Each row is a point. Examples show where two turns around zero, p and q, send a point. Write where each new point lands after one turn and then the other. Backwards means that the second turn is done in reverse. Each puzzle has new turns, and all numbers are rounded.

Turn p:
[38 36 28] => [ 26 -52 -12]
[14 -9 27] => [  0 -11 -30]
[-65  13 -21] => [-49  14  48]
[ 29 -10 -18] => [33 13 -5]
[-16 -31 -16] => [-11  37  -1]
Turn q:
[-18 -18  13] => [-24  -5  15]
[-29  -3  21] => [-24 -25  10]
[-45   8 -14] => [  7 -35  31]
[74 20 15] => [ 12  39 -67]
[ 18  -7 -35] => [29 26 10]
Where do these land?
p, then q: [ 9 -9 19] => [15  8 15]
p, then q: [-22 -20   2] => [ 10 -27   6]
q, then p: [  5  76 -12] => [ 60  46 -16]
q, then p: [  8 -46  -9] => [-22 -41  10]

Turn p:
[ 34 -18  -6  -7 -21 -42] => [34 19 -8 -4 43 19]
[-26  12   2 -29  50  -4] => [ 14  -3  26  -3 -55  17]
[-32 -28  14  19  -3  34] => [-29 -13  27  26   0 -33]
[-60   4 -11   2  -6  38] => [-29 -34  30 -15 -22 -39]
[ 37  15  15  26 -28 -29] => [ 10  -6 -46  10  38  19]
[ 29 -19 -24  39 -15 -11] => [ 18  19 -30  11  32 -30]
[ 18  33  10 -51  24  15] => [-19  20   2 -26 -36  47]
Turn q:
[ 33  -6 -19  10 -20  34] => [-31 -29  35   3   1 -11]
[-31  23   3 -41  25  34] => [ 52 -14  13 -40 -12  11]
[37  8 16 18 45  3] => [-21 -11 -29 -35  10 -36]
[-30 -10 -33 -34 -26 -14] => [ 21  13  20  27 -39  29]
[  7  -4  51 -18 -21 -41] => [  6 -14 -54  31  15  28]
[ 27  19  -9  30 -28   3] => [-47  -2  15   0  18  13]
[-43 -31  -9  34  25 -20] => [ 21  57  -1  16   7 -33]
Where do these land?
q, then p: [ 10  -7 -35  20  35  13] => [ 21 -32  10 -14  12  36]
p, then q: [ 14 -18   6  11  22  -4] => [-26   9   3 -11  17   4]
p, then q: [ -5  -4 -16  25 -24  10] => [  3  24 -21   4 -22  -7]
q, then p: [-39  40   3   6 -27 -22] => [-49  10 -19 -11 -38  -2]
p, then q: [-31  -5  25  15  16  39] => [12 31  0 37 33  8]
q, then p: [27  4 -6 -7 14 33] => [12  2 37  7 18 15]
p, then q: [-18  38  35   7 -45 -35] => [ 24 -14  23  17 -22 -65]
q, then p: [ 42 -49 -11 -76   8 -33] => [ 12  -2  -5 -13  88 -56]
